Each row of a before or after table is a point. The points were changed in one or more steps. Then noise was added and the rows were shuffled. The steps act on columns, c1 being the first. Name the steps. A step turns or swaps two columns, mirrors them in a line or flattens them onto one, adds a multiple of one to another, or multiplies or shifts one. Angles are multiples of 10 degrees, from the lower column toward the higher: turns from -170 to 170, lines from 10 to 170 but not 90. Use the fewest steps. Two steps may share a column if one is a turn and the other turns, adds or multiplies; they go together, in the order done. Otherwise the lowest column goes first.

Before (14 x 2):
[[ 0.09 -0.01]
 [-0.52 -0.39]
 [-0.62  0.17]
 [ 0.05 -0.10]
 [-0.21  0.29]
 [-0.07 -0.18]
 [-0.60 -0.05]
 [-0.69  0.15]
 [-0.08  0.60]
 [-0.41 -0.05]
 [-0.05 -0.30]
 [-0.57 -0.02]
 [-0.51  0.18]
 [-0.11  0.35]]
After, 14 rows:
[[-0.49 -0.05]
 [ 0.22  0.29]
 [-1.10 -0.39]
 [-0.35 -0.18]
 [ 0.09 -0.01]
 [ 0.82  0.60]
 [ 0.42  0.35]
 [-0.50 -0.30]
 [-0.67 -0.06]
 [-0.46  0.15]
 [-0.09 -0.10]
 [-0.60 -0.02]
 [-0.37  0.17]
 [-0.24  0.18]]
Steps: add 1.5 times c2 to c1

Before, 8 rows:
[[ 0.30 -0.34 -0.12  0.50  0.46  0.30]
 [ 0.42  0.07  0.01 -0.46  0.12  0.05]
 [ 0.05 -0.20  0.45 -0.52 -0.22  0.77]
 [-0.10  0.21 -0.02  0.47  0.29  0.54]
 [ 0.10 -0.32 -0.74  0.50  0.02  0.14]
 [-0.22 -0.13  0.38 -0.83  0.47  0.51]
 [-0.23 -0.13  0.74 -0.63  0.22 -0.01]
 [ 0.43 -0.08  0.05  0.23  0.59 -0.18]]
After (8 x 6):
[[ 0.07 -0.43 -0.08 -0.84 -0.25  0.43]
 [ 0.28 -0.05  0.08  0.21  0.57 -0.01]
 [-0.20  0.19 -0.12  0.20  0.31  0.73]
 [ 0.19 -0.02  0.33  0.22  0.47  0.47]
 [-0.27 -0.80 -0.21 -0.53  0.24 -0.32]
 [ 0.15  0.48  0.57  0.39  0.03  0.33]
 [-0.37 -0.38 -0.07 -1.03  0.43 -0.05]
 [ 0.37 -0.07 -0.04 -0.47  0.07 -0.18]]
Steps: add -0.3 times c5 to c1; mirror c2 and c3 in the line at 150 degrees; turn c4 and c6 by 30 degrees

Before, 10 rows:
[[-0.36 -0.33 -0.40 -0.38 -0.40 -0.81  0.04 -0.13  0.14]
 [-0.25  0.48 -0.85  0.07  0.10  0.22  0.56  0.33  1.18]
 [-0.59  0.02 -0.11 -0.45 -0.26 -0.45 -0.37 -0.19 -0.17]
 [ 0.60 -0.03 -0.18  0.02 -0.19  0.52 -0.33  0.60  0.35]
 [-0.05  0.25  0.06  0.67 -0.29 -0.23  0.19  0.65  0.21]
 [ 0.26 -0.09 -0.22  0.40 -0.12  0.51  0.23 -0.11 -0.21]
 [ 0.05 -0.54  0.05  0.01  0.06  0.55 -0.32  0.26  0.13]
 [ 0.02  0.05 -0.54  0.18  0.49  0.39  0.22  0.44 -0.01]
 [ 0.56  0.09  0.17  0.47  0.10  0.08  0.05  0.15  0.30]
 [-0.19  0.16 -0.47 -0.52  0.20  0.42  0.89  0.01  0.32]]
After, 10 rows:
[[-0.38  0.11 -0.22  0.33 -0.40 -1.07 -0.13 -0.08 -0.40]
 [-0.43  0.87 -1.38 -0.18  0.10  0.27 -0.50  0.22 -0.70]
 [ 0.10 -0.09 -0.10 -0.02  0.12  0.54  0.32  0.12  0.06]
 [ 0.55  0.50 -0.21 -0.43  0.07  0.13  0.09  0.17  0.20]
 [-0.47  0.44  0.09  0.52 -0.27 -0.70  0.15 -0.11 -0.11]
 [-0.45  0.59 -0.28  0.20  0.22  0.55 -1.05 -0.01 -0.41]
 [ 0.14  0.30  0.19 -0.42 -0.09  0.45 -0.09 -0.06 -0.20]
 [ 0.69  0.36 -0.38  0.06 -0.08  0.35  0.29  0.41 -0.05]
 [-0.12  0.66 -0.19 -0.72 -0.26 -0.43  0.04  0.49  0.08]
 [ 0.00  0.52 -0.11 -0.20  0.49  0.75 -0.15  0.33 -0.53]]
Steps: add -0.3 times c7 to c1; turn c4 and c7 by 160 degrees; shift c2 by 0.40; turn c3 and c9 by 80 degrees; add 0.7 times c5 to c6; multiply c8 by 0.7
